Every row gives one point. Examples show where two turns around zero, p and q, send a point. Write where each new point lands after one turn and then the other. Backwards means that the second turn is done in reverse. Each puzzle has new turns, and all numbers are rounded.

Turn p:
[5.7 0.1] -> [ 1.3 -5.6]
[-2.9  1.2] -> [0.6 3.1]
[-2.7 -1.3] -> [-1.8  2.4]
Turn q:
[ 1.4 -3.1] -> [2.4 2.4]
[ 1.0 -5.7] -> [5.0 2.9]
[1.0 4.3] -> [-4.4 -0.5]
[-0.3  3.2] -> [-2.9 -1.4]
[-3.1  1.3] -> [-0.2 -3.4]
Where do these land?
q, then p: [-1.4 -5.4] -> [ 1.7 -5.3]
p, then q: [-0.7  2.2] -> [-1.8  1.5]
p, then q: [2.1 3.2] -> [0.1 3.8]

Turn p:
[ 1.3 -3.2 -0.4 -0.8] -> [-1.6 -1.1 -0.8  2.9]
[ 3.3 -0.3 -2.4  1.7] -> [ 0.0 -3.2 -3.1 -0.4]
[-0.1 -1.9  0.4  2.9] -> [-0.2  1.5 -3.0  0.9]
[-1.2 -1.7 -3.1  0.8] -> [-3.4 -0.1 -1.6 -0.8]
[-3.3  7.1  5.5 -4.6] -> [ 5.1  2.9  8.4 -2.6]
Turn q:
[-1.0 -1.7  7.2 -3.1] -> [-5.0 -1.0  0.6  6.3]
[-1.0 -1.1 -4.6  1.5] -> [ 2.2  1.7 -2.7 -3.3]
[ 4.0  1.0 -0.3  1.9] -> [ 1.9 -3.7  1.3 -1.4]
[ 1.8 -3.5 -4.2 -0.3] -> [-0.3 -1.2 -3.9 -4.0]
[-4.5 -0.4  0.0  1.2] -> [ 1.2  3.8 -1.4  1.9]
[ 0.7  5.7  1.8 -1.3] -> [-0.2  0.4  6.1  0.3]
Where do these land?
p, then q: [ 0.6 -0.7 -8.8 -1.3] -> [-3.8  5.5 -5.8  1.2]
q, then p: [0.8 1.8 1.0 0.0] -> [ 1.3  1.1 -0.1  1.4]
q, then p: [ 0.0 -0.2  0.4  4.3] -> [ 1.0 -2.9 -2.8  1.1]
p, then q backwards: [ 2.5 -2.3  3.9 -1.4] -> [-1.5  0.5  4.0  3.2]
q, then p: [-0.7 -3.2  0.7  2.5] -> [-1.7 -2.1 -3.0 -1.1]
p, then q: [-3.2  4.6  2.9 -4.1] -> [-3.0 -3.0  4.3  4.4]

Turn p:
[ 2.9  2.3 -5.6 -5.8  5.6  0.2] -> [ 0.8 -0.6  4.2 -5.2 -7.5 -2.8]
[ 0.7 -2.2  4.5  0.6  4.1 -3.5] -> [ 0.0  1.8 -1.3  2.0  1.4 -6.6]
[ 2.4  1.6 -1.5  2.3  0.6  3.3] -> [ 0.0 -0.2  2.3 -3.8  2.3  1.2]
[ 1.1  2.4  3.7 -1.3  0.6 -1.8] -> [ 0.8  3.7 -2.7 -0.7 -0.4 -1.8]
[-4.2 -2.5  1.8 -1.4 -3.2  2.2] -> [-0.8  1.3  0.7  5.4  0.1  3.6]
[-3.3  0.2 -2.1  1.5  0.0 -1.1] -> [-3.3 -2.5 -0.9  0.7 -0.6  0.7]
[ 0.4 -1.8 -0.9  4.1 -7.6  0.8] -> [ 2.4 -3.6 -2.2  1.7  4.6  5.7]
Turn q:
[0.0 1.7 3.1 0.7 3.1 1.2] -> [ 0.1 -0.4  3.2  0.4  3.1 -1.9]
[3.0 0.0 0.0 2.5 1.5 1.3] -> [-0.3 -1.6 -0.9  1.2  0.8 -3.7]
[-3.3  0.9 -1.8  2.6  2.5  0.9] -> [-2.5 -3.7  1.5  1.6  1.0  1.7]
[ 2.6 -1.2 -0.1 -2.8  2.9  1.2] -> [ 3.0 -0.6 -1.8 -1.2  3.2 -1.0]
[ 1.0  1.7 -0.3 -0.6  1.6  3.2] -> [ 0.1  0.1 -0.8  2.1  3.4 -0.6]
[-2.7 -5.2 -1.3 -3.4 -4.1  2.9] -> [ 5.2  0.8 -1.9  2.6 -3.2  5.0]
[-2.8 -1.3  2.3  2.7 -8.1 -1.6] -> [-0.9  3.6  2.4  2.1 -8.0  1.1]
[ 2.6  1.4 -1.7 -3.9  0.9  2.9] -> [ 1.5  1.7 -3.6  0.7  4.2  0.3]
[ -0.2   1.9  -0.3   2.3  -0.2 -11.8] -> [-6.2 -0.2  1.7 -9.3 -4.5 -1.1]
Where do these land?
p, then q: [-2.5 -2.6  0.4 -2.1 -1.7 -2.9] -> [-2.0 -1.8 -1.1  2.0 -3.8 -1.5]
p, then q: [ 1.2  1.1 -3.6  0.0 -0.1 -1.9] -> [ 3.0  0.7 -2.1 -0.6 -1.8  1.4]
q, then p backwards: [ 0.7 -1.5  1.0  1.9 -3.0 -2.0] -> [-0.3  1.0 -0.9 -3.6  2.0 -1.2]
q, then p: [ 1.7 -1.6  1.4 -0.4  2.2 -0.7] -> [ 2.3  0.0 -0.3  0.2 -1.3 -2.4]
q, then p backwards: [ 1.6  7.4 -0.2 -0.8  0.2 -1.9] -> [-2.5  3.5  3.6  3.8  3.5  2.0]
p, then q backwards: [-2.9 -0.6 -0.2  2.6  0.5 -3.9] -> [ 2.1  1.1 -3.8  3.0  0.9  1.1]
p, then q backwards: [ 0.4 -2.2  1.2 -1.1  2.0 13.2] -> [-8.3  5.1  9.2 -2.6  0.6  0.1]

Turn p:
[ 0.6  1.9  2.4  3.7 -1.6  3.4 -1.5 -3.5  2.6] -> [-2.0 -2.3  3.2 -1.1 -0.7  1.3  5.1 -1.5  2.7]
[ 1.1  2.6 -1.6 -5.5  4.3  3.1 -2.7 -0.3  2.5] -> [-3.8 -1.8  5.2  2.5  1.4  1.5 -5.2  1.0 -0.5]
[ 2.9 -2.8  0.9  1.0  2.5  3.0  4.6  2.6  2.1] -> [-1.2 -1.1 -1.7  0.3  4.6  2.1  2.5  4.8 -2.3]
[-8.1  1.9 -1.7  3.1 -4.8  1.7  2.5 -0.4  1.3] -> [-3.3  6.2 -1.0 -5.5  0.6  0.0  2.7 -4.9  1.9]
[-1.3  1.6 -1.3 -0.1 -6.7  0.2  0.3  1.3  0.6] -> [-1.7  5.7 -0.4  0.5 -3.1 -0.2  2.2 -0.7  1.7]
[ 1.9 -3.8 -0.3 -8.4  2.7 -1.5 -2.2  5.1 -9.4] -> [ 5.8  1.6  0.6  5.1 -1.3 -3.1 -6.8  1.9 -9.7]
[-0.9 -1.3  2.6 -0.5 -1.0  3.0  0.6 -3.4  0.0] -> [-0.2 -0.4  3.6 -3.0  0.0 -1.2  2.6  0.9 -0.8]
[ 1.3  0.5  2.3  0.0  1.7  2.4 -2.9 -2.2  1.0] -> [-1.1 -3.9  3.5  0.4 -0.5  0.2  0.9 -0.4 -0.3]
[-1.1  2.4  1.3 -0.1 -3.1 -4.8  2.1 -3.6 -1.7] -> [ 3.4  2.0 -0.2 -1.2 -0.9 -4.4  0.4 -0.9  4.8]
[ 0.7 -4.7 -2.9  0.0  3.4 -3.9 -2.5 -0.5  2.0] -> [ 0.5 -4.0 -3.5 -2.1 -2.5  1.9 -4.6  1.9 -0.3]
[ 1.7  0.5 -2.5  3.4  0.6  1.5  3.1  0.1 -1.4] -> [ 2.4  1.1 -1.0  0.1  2.9  3.9  1.9  0.0  0.7]
[ 1.3  1.1  0.8  3.3  2.0 -8.1 -1.4  4.8  0.3] -> [ 1.1 -3.0 -8.2  4.1 -0.6 -2.0 -1.7 -2.1  2.0]
Turn q:
[-0.2 -3.5 -3.6  2.2 -1.3 -5.0  2.1  3.3 -5.5] -> [-0.6 -3.6 -2.2  0.5  5.8 -4.5  3.4  2.9  3.2]
[ 2.7  0.4  0.6  4.0 -2.1 -1.9 -0.4 -1.9  1.3] -> [-2.6 -3.6  2.0 -1.2 -2.2 -2.4  0.4 -0.7 -1.3]
[-0.8 -0.8 -1.1 -2.7 -2.0 -4.4  2.2 -2.9  1.9] -> [-0.3  1.6  3.5 -1.2  1.1 -3.1  0.3 -3.0  3.7]
[-4.0 -2.4  2.4  3.2  1.6  2.1 -3.9  2.1 -0.4] -> [ 1.6  0.5 -4.9 -1.5 -0.6 -1.4 -3.4  3.0 -3.5]
[-2.1 -2.4  4.1  3.4  3.1 -2.8 -1.1 -3.3  3.7] -> [-1.3  1.7 -1.1  0.6 -4.4 -6.1 -3.9 -1.2 -1.5]
[2.4 0.1 3.7 1.2 3.1 1.2 2.3 4.6 1.9] -> [-5.0  0.9 -2.6  2.6 -2.4  2.4 -1.5  2.8  0.8]
[ 4.1  1.8 -3.9  0.4  0.9  3.8  2.8 -3.7 -3.9] -> [ 0.7 -2.4  2.8  5.0  2.3  2.7  4.2 -2.4 -3.3]
[-1.3  2.5 -0.5  1.4 -3.0 -1.9  2.9  5.3 -4.4] -> [-1.2 -0.5  0.0 -1.6  2.8  0.1  4.7  6.4  1.8]
[-1.3 -1.6  5.2 -4.6  2.6  3.5  0.1  0.3  0.3] -> [ 1.6  4.1  0.1  2.9 -0.6  3.0 -5.7  1.6  0.5]
[ 4.3  5.2  0.3 -5.4  0.9  3.5 -5.7 -2.8  3.0] -> [ 4.3 -1.0  2.3 -0.4 -6.0  7.4 -1.2 -4.5  0.4]
[-0.4 -1.7 -4.6 -3.1 -6.2  2.8  2.5 -2.9  3.2] -> [-1.1  1.2  4.5 -4.0  5.6  2.2 -0.3 -5.4 -0.8]
[-3.5  2.4 -2.5 -0.1  2.5 -1.0 -3.8  2.0 -1.0] -> [ 4.1  1.1 -4.4 -1.8 -1.4 -0.2  2.7  0.5  0.4]
Where do these land?
p, then q: [ 1.4  0.6 -0.7 -0.7 -0.6  0.4  1.3  3.9 -2.6] -> [-0.2 -1.9 -0.8  1.2 -1.1  0.0  3.7  1.2 -2.2]
q, then p: [ 0.5  3.1 -3.7 -5.9  0.5  3.4 -0.1 -0.5  1.8] -> [-0.8 -0.6  6.7 -0.1  3.0  2.2  3.0  1.5  1.7]
p, then q: [ 0.8  9.2  3.9  8.4  1.2 -2.9  6.2  0.8  1.6] -> [-6.9  5.1 -2.7  4.6 -2.7 -4.3  2.5 -9.3 -1.4]
p, then q backwards: [-3.0 -7.7  1.5 -2.3  4.5  3.0 -1.3 -3.4 -1.0] -> [-1.1  0.2  1.4  5.1 -7.6  3.1 -4.4 -1.6  0.2]
q, then p: [ 0.0 -3.8 -2.6  4.0  6.3 -3.2  0.9 -3.3  2.4] -> [ 4.8  0.2 -3.0 -4.5 -2.3  0.8 -1.9 -2.6  6.0]
q, then p: [ 1.9  3.1 -1.5  1.9 -0.4  1.4 -3.3  0.0 -2.0] -> [ 2.4  2.1  0.1 -0.5 -0.1  1.1  1.9  3.6 -2.8]
q, then p: [-6.3 -0.3  0.4 -1.1 -1.4 -1.1 -0.3  3.0  0.9] -> [-2.1  1.4  0.7  4.6  1.2 -0.5 -4.7  0.3  1.6]
p, then q: [ 2.1  0.2  2.3 -2.3 -2.6  0.6 -2.7  2.6  1.7] -> [-1.5  0.0  0.2 -3.0  1.4 -3.0  1.3  3.6 -1.3]
p, then q: [ 1.9 -3.2 -0.5  1.8 -4.8  0.4  1.4 -2.3  0.8] -> [-3.4  1.4  2.1 -1.4  2.1  4.1  1.2  1.0  2.1]
p, then q backwards: [ 0.6 -1.2  1.0 -3.8 -2.8 -2.1 -2.1 -0.8 -3.5] -> [-2.1  1.4  3.8  0.8  1.9 -1.5 -1.9 -4.0 -0.4]
